Each row is a point. The window is the flat piece filled in between its corners: a triangle in 3 columns, a solid with four corners in 4, and so on. A path goes straight from each point to the next, and from the last back to the first. List the points from which the path goes on through the window.

Window, 3 rows:
[[  2.0  -8.5   0.8]
 [-13.1  12.1   8.3]
 [ 37.6   6.1  -1.8]]
Path:
(1): [ 21.0  10.3 -12.7]
(2): [19.6 10.8 11.2]
(3): [-9.8 -7.9 24.1]
(4): [ 15.4  -5.4 -23.5]
(5): [ 14.1   4.4 -18.0]
(6): [ -4.0 -11.1  12.0]
(7): [35.0  0.9  8.9]
(8): [ 31.6  12.7 -15.4]
Through the window after points: 3, 5, 7

Window (4 x 4):
[[ -4.3  55.6  29.8  11.5]
 [ -7.1 -11.8  19.7   1.4]
 [ -1.1  -5.8 -16.3  -2.8]
 [ 11.2  -8.6  10.8 -10.0]]
Path:
(1): [  3.5 -12.6   2.0  13.5]
(2): [ 5.8  4.9 -6.1  6.0]
(3): [-17.4   1.2  12.8 -23.7]
(4): [-14.1   0.2  -4.0 -20.7]
(5): [ 12.8 -27.9   0.4  -2.6]
(6): [ 1.7  7.1 17.9 17.7]
(7): [-12.2   0.0  13.3  -4.1]
(8): [ -5.7   7.4  29.7 -21.3]
(9): [  6.4 -18.9  12.2  13.8]
(10): [ 7.4  1.3 24.0 14.4]
(11): [ -6.1  20.1  31.2 -10.6]
(12): [-12.3  46.5  23.5  -7.4]
(13): [ 9.5 21.3 21.2 12.4]
(14): [19.9 16.0  9.0 21.1]
(15): [-15.7  -5.5   3.4  -9.9]
(16): [-11.9   1.2   1.7 -18.5]
Through the window after points: 2, 12, 14, 16

Window:
[[ -3.5   2.1   7.8 -15.8   8.8  -9.3]
 [ 27.2  -3.7  42.5  -4.7  24.5  12.8]
 [ 18.5  -1.8  35.6 -21.8   6.9 -20.8]
 [  2.7  27.2   7.4  34.7  24.4   0.3]
 [-12.2   8.5   1.4  -6.3 -25.4   3.1]
 [-12.1 -10.6  18.7  24.9  -6.7  17.7]]
Path:
(1): [-5.6 26.1 21.5 15.3 14.7 -5.4]
(2): [-11.4  12.6  14.1   3.3   1.7  -3.7]
(3): [15.0 -0.5  5.6 11.5 -5.3 -2.1]
(4): [13.3 -1.1 14.3 26.3  4.1  0.2]
(5): [-24.0  37.0   8.4   2.5  15.5   7.3]
(6): [ -5.9   9.5  29.9 -16.8   1.5 -12.0]
(7): [ 25.3  -2.8  -0.2 -15.3  11.5 -10.9]
(8): [15.7  8.5 11.0 17.7 19.9 -0.7]
Through the window after points: 4, 8

Window:
[[ 13.4   6.9 -29.8  -6.5  -6.2  -2.0]
 [ -2.5  -0.5  13.8   4.4 -20.0 -24.8]
 [ 20.5 -13.6  20.1  28.3   6.6  -2.5]
 [  1.3 -25.8 -10.3   4.1   9.1  53.1]
 [ -1.5  12.4   7.9  -5.8 -29.4  27.0]
 [  6.0  -2.0   0.9  21.1  23.8  -8.0]]
Path:
(1): [ 3.0 -6.3 -4.3 38.5 19.7  7.6]
(2): [13.7 -8.1 10.4  2.7  6.9 -1.1]
(3): [  3.5 -12.0  17.8 -16.2  -1.1 -16.9]
(4): [ -1.5   7.1   1.6  27.1 -15.2 -13.5]
(5): [  5.5  -5.8   2.6  26.4 -12.8  -1.4]
(6): [14.4 -4.6  9.1 -3.7 33.3  0.4]
(7): [20.4  0.5 18.6 -0.5 15.8 18.1]
(8): [  4.6 -34.9  -1.7  49.4  -9.7  -2.7]
(9): [  3.4 -15.1  -5.2  18.6   1.1  -5.3]
(10): [29.8 -3.5  7.5 -1.8 30.8  6.2]
(11): [ 11.2   5.4 -12.9 -22.0  12.8   6.5]
(12): [ 11.3   3.0 -24.9  10.9 -19.3  -3.4]
(13): [-22.8 -14.7  -0.5  37.1  -9.0 -16.6]
(14): [23.8 -6.6  9.8 -4.3  6.3 -1.3]
(15): [ 0.9 -8.8 -5.8 -9.1  2.2 27.7]
(16): [  4.8   0.1 -25.4  13.8 -13.1  14.7]
Through the window after points: 1, 3, 5, 7, 11

Window:
[[  0.8 -10.8 -29.8 -10.4  20.0  -0.2   4.3  14.9]
 [-30.3  -1.4  21.5  18.0   2.1  24.0   4.6  -5.7]
 [-31.4   2.0 -12.9 -21.5 -30.2 -14.0   2.0   8.4]
 [  3.2 -17.7  -9.8 -24.1  -9.0  -7.7  32.8  16.1]
 [  1.4 -21.9  -3.1   6.3 -15.6  15.9  15.0  30.4]
 [ 46.3  19.9 -20.6   7.8  15.1   1.7  -8.0  -1.7]
 [ -1.9  15.1   1.1  20.1   9.2 -18.1  13.9  -0.3]
 [  1.2  -0.5 -11.7  -9.9  13.9 -19.9 -39.7  -8.9]]
Path:
(1): [ -0.4   5.9  11.9 -20.6   4.2   2.4  15.7  32.3]
(2): [ -4.8  -0.3   2.8 -14.7   0.2   4.8   3.3  16.4]
(3): [-17.3 -20.4 -36.0   0.8 -12.0  -9.3  -7.1 -12.8]
(4): [-7.2  1.0 -8.8 14.9 -5.2  4.6  7.0 -9.9]
(5): [  3.9  10.4   7.9   3.6  14.1   2.5 -11.6  13.2]
(6): [  5.9  16.4  -3.0 -44.8  -9.2 -15.7  -8.6  29.8]
(7): [-29.9 -21.2 -14.8  15.1 -21.9   1.1  21.7  -3.4]
(8): [ -5.9 -13.3 -22.5 -10.2 -12.4 -14.7   2.7  -4.8]
Through the window after points: 6, 8

Window:
[[  5.5 -12.5  26.8  -7.7 -16.1  -0.2 -25.4   0.5 -31.2]
 [-28.2  -3.6 -28.1 -18.7   7.1 -46.5  17.9   4.4  27.8]
 [ 24.1  18.1  22.3  14.7  -9.5  10.9 -10.0  -8.6  -7.8]
 [-15.1  19.8  -7.4  28.7 -19.5  -1.1  39.0   1.2  -0.6]
 [  4.1  12.0  17.2  11.6   8.9  10.8   7.8  26.8  -6.9]
 [ 36.5 -22.7  14.7 -11.7  19.8   8.4   9.7  10.0 -20.1]
 [-12.7  -1.0 -30.2  30.2  26.8 -10.2  24.6   7.7   6.1]
 [ -4.9  -7.3   9.2 -34.3 -10.3  16.5 -21.2  -8.9  -8.8]
 [ 20.8   5.9  -2.6 -19.9  -1.5   2.1 -13.1  10.7 -29.5]]
Path:
(1): [ 5.3 -0.7 -4.4  9.7  7.9  2.6  1.9 13.1 16.4]
(2): [ -0.8  31.9  12.4   5.4  -8.2  -4.2  34.9 -14.7 -46.7]
(3): [ 13.4  13.6  22.1 -15.7  10.7  -6.5  14.1  -0.6 -32.5]
(4): [ 17.6   0.1  -4.5  13.4 -21.9  14.9 -32.8   4.5   2.0]
(5): [ 14.9 -11.8   1.5   5.6  -1.3  13.2  -5.7  23.4 -11.3]
(6): [ 18.7   5.4  20.9 -10.0  11.4   3.0  10.0  -8.4 -26.0]
(7): [ -0.1  17.4   8.6   2.8   2.6  -4.1  12.6  -6.8 -15.6]
(8): [  9.0 -28.6   7.3  15.7 -28.1  10.2 -16.8  20.8  -5.0]
(9): [  1.5  -5.1 -20.3  17.9 -14.5  -4.1  13.6  18.8   7.1]
(10): [  0.2  12.9  10.1   7.6  23.4  -6.7  13.8  -0.1 -14.0]
(11): [ -7.7  31.4   8.3  -6.9  24.2 -14.7   4.9  11.9 -29.3]
(12): [  0.6 -13.1 -12.0  16.6 -21.5   7.8   4.9   2.5  15.7]
(13): [  4.5 -12.9 -10.8   3.6   6.0  -5.7  20.0  31.2   6.9]
(14): [-19.1   9.6 -13.2  -2.6   9.8 -17.2  11.0 -20.7 -11.5]
(15): [  8.5   8.6  14.5  -9.5   9.7   3.1   5.6   0.2 -16.0]
(16): [ -0.4  -2.3   0.2   9.9 -35.8  -1.2  -5.7  16.3   1.4]
Through the window after points: 3, 7

Window, 11 rows:
[[ 46.1 -14.9   5.3  20.6  -7.6  52.7  -4.4   3.8  13.0 -21.1  15.9]
 [ -1.7 -10.8 -10.9   7.7  -1.4  31.4   1.3 -20.1  17.5  11.9  -0.7]
 [-31.5  -6.4 -27.8  -7.1 -10.7  13.0   1.1  42.9 -13.9  38.3  -6.5]
 [  0.0 -19.5   4.1   2.1   8.1  20.6  25.3  -6.1 -27.4  -4.6  17.2]
 [ 22.7  24.6  -8.4  -2.4   4.0 -13.2   3.0 -20.7  16.7  -6.6   6.3]
 [ 19.3   4.5  29.9   7.8   9.3  13.5 -12.5  23.8   8.3   1.4  -1.1]
 [-36.5 -33.0  -9.9  10.0 -21.9  24.4  -4.4 -17.9  14.9 -39.4  28.6]
 [ -6.5  12.6 -11.9  12.2  22.0 -30.8  22.9  -1.3  23.5  -9.1   0.3]
 [-21.6   8.5   2.8  19.2  19.8  11.9 -20.3  -9.1 -38.1 -24.6 -48.7]
 [  5.0 -32.1  -3.7   8.4  -0.5  -7.4 -29.1  -3.6 -21.1 -11.3 -26.5]
 [  6.0   4.4 -13.0  22.5 -15.0 -19.2   8.6 -12.0 -13.3  27.6 -13.6]]
Path:
(1): [-15.9   4.1 -22.0  29.0  14.5  13.9 -14.3  18.1 -24.8   4.4  24.2]
(2): [ -7.0 -12.9  -6.6  -5.2  -6.5  12.5  11.9   7.0  -5.4  12.9  -7.7]
(3): [  6.0  -4.0  -2.2  -0.7  -3.7   2.0   2.2   2.2   6.4 -17.7 -18.9]
(4): [ -0.7   3.6 -11.5  10.5   7.2  -0.2 -14.2  -9.7 -13.9   9.5   1.9]
(5): [  0.7 -13.5  -3.4  15.9   8.1  14.4 -10.0 -20.5   2.5 -18.8  10.6]
(6): [ -5.8  -5.5   2.1   8.0  -4.8  -2.6   4.6   1.9  -6.5 -14.2 -27.9]
(7): [-11.4 -11.4  -1.7  -0.1 -16.0  10.6  18.1   2.1   7.0  -8.0  -3.6]
(8): [-14.1 -22.2  -1.8  27.4   8.0  22.9 -37.4 -20.6  -3.7 -30.8  33.2]
(9): [ 22.0  -4.2   8.1  16.4  19.3   8.4 -24.5  -0.5 -10.3  -0.2   2.5]
(10): [ -5.6  -1.3  -9.6  -0.5 -11.9   1.9   6.6  -5.8   4.2 -12.4 -16.5]
(11): [ -4.0   6.8  -1.1  10.0 -30.2   4.1  47.5   4.2  17.8 -10.2 -19.5]
(12): [ 10.7 -13.8  -2.6   6.4  19.4  11.5 -28.7  -4.5 -19.9  -7.9  18.3]
(13): [ -1.7  -4.3 -10.3  25.6  -6.5  13.6 -13.2  -5.0   5.1   8.0  16.2]
(14): [  4.5 -11.2  -5.2 -20.3  -6.5 -16.2  32.1  -0.2   0.0  -2.2 -15.2]
(15): [ -0.6  -5.7   0.3   7.2 -12.9   1.3  12.1  -6.3   6.0   6.2 -10.7]
(16): [ -3.4   1.6 -21.2  17.6  17.0   6.7  -7.2  -6.1   1.4   5.1   8.7]
Through the window after points: 1, 3, 7, 9, 15

Window, 11 rows:
[[ 22.9  35.1  37.8   7.3  19.4   0.7 -50.8   6.0 -17.2  20.5  14.5]
 [  4.9 -19.5  43.8  -9.4   3.6 -19.4 -44.0  18.7  -3.9  21.3  11.6]
 [ -7.8   2.8  15.2  -1.9 -24.6   3.3 -14.5 -27.7  29.4 -26.6  -9.3]
 [ -3.4  30.6 -19.3  -6.8 -14.2 -14.8  -7.1  21.2   5.1   8.3   6.1]
 [-22.0  23.7  -4.3 -13.4 -13.1 -21.1  18.4 -16.0  -6.3  -9.2   1.5]
 [ -0.6  19.2 -12.4  -6.3  23.5 -31.5  14.0  16.6  10.9   5.4  -5.5]
 [ 28.5  -5.9   5.8 -18.5 -16.6 -10.6 -14.2   9.6  -8.0   3.2 -10.9]
 [-12.5   2.2 -30.2   1.1  -0.8   8.1   1.4   7.3  -8.9 -15.4 -26.5]
 [  7.1 -36.2  -3.9  27.7 -16.6  23.3  24.1  17.7   6.7  -8.0 -22.6]
 [ 16.2  -6.1  10.1   6.1  14.7  37.7 -10.9  22.9  -4.7 -17.9  11.8]
 [ -8.1  21.5 -16.8  -8.8   7.0  35.7  15.1  -1.5  14.6   6.8 -10.1]]
Path:
(1): [ 19.1 -29.1   8.0  -3.5  21.2 -10.4 -34.9 -15.0  -3.4  12.2  12.9]
(2): [ -3.4  -5.0 -33.2 -17.6  10.7   3.5  -2.6 -19.0  -5.5   5.4  24.4]
(3): [ -1.8   6.0   5.8   8.6  -1.7   9.8  -4.2  17.6   1.2  -9.7 -12.1]
(4): [ -6.5  17.3  26.5 -11.5  -4.1   0.1   4.4  19.0   3.8  -3.7  -4.9]
(5): [ 10.0  -1.6 -35.4   5.5  -1.3  -7.2 -28.8   3.0  -7.6   6.7   4.9]
(6): [  1.3   6.3 -26.0  -4.3  25.1  -9.4  11.1 -29.2  -6.6  -1.4  24.1]
(7): [ -9.7  17.2  18.7  -6.1 -20.7   8.5   0.3  29.2   6.0  -8.3 -21.5]
(8): [  2.6  21.7  25.6  -4.5 -16.0  -0.9 -11.7   0.6  13.4 -16.6  -9.0]
(9): [ -5.2  -1.8  -9.1   1.9  -3.3   5.8 -14.2 -12.6   7.2  -5.5  -4.3]
(10): [ -1.1 -11.6 -10.9  11.9   0.4  -2.0 -23.1 -18.6   7.2   1.3  17.1]
(11): [ 12.7   7.5  31.0 -13.6  -5.8  -3.0  -5.5  27.7   3.8   6.2  -8.1]
(12): [ -0.8 -10.3  22.4   4.3 -12.2   0.9  -7.4  25.0   2.4   4.4  -7.3]
Through the window after points: 4, 6, 8, 12
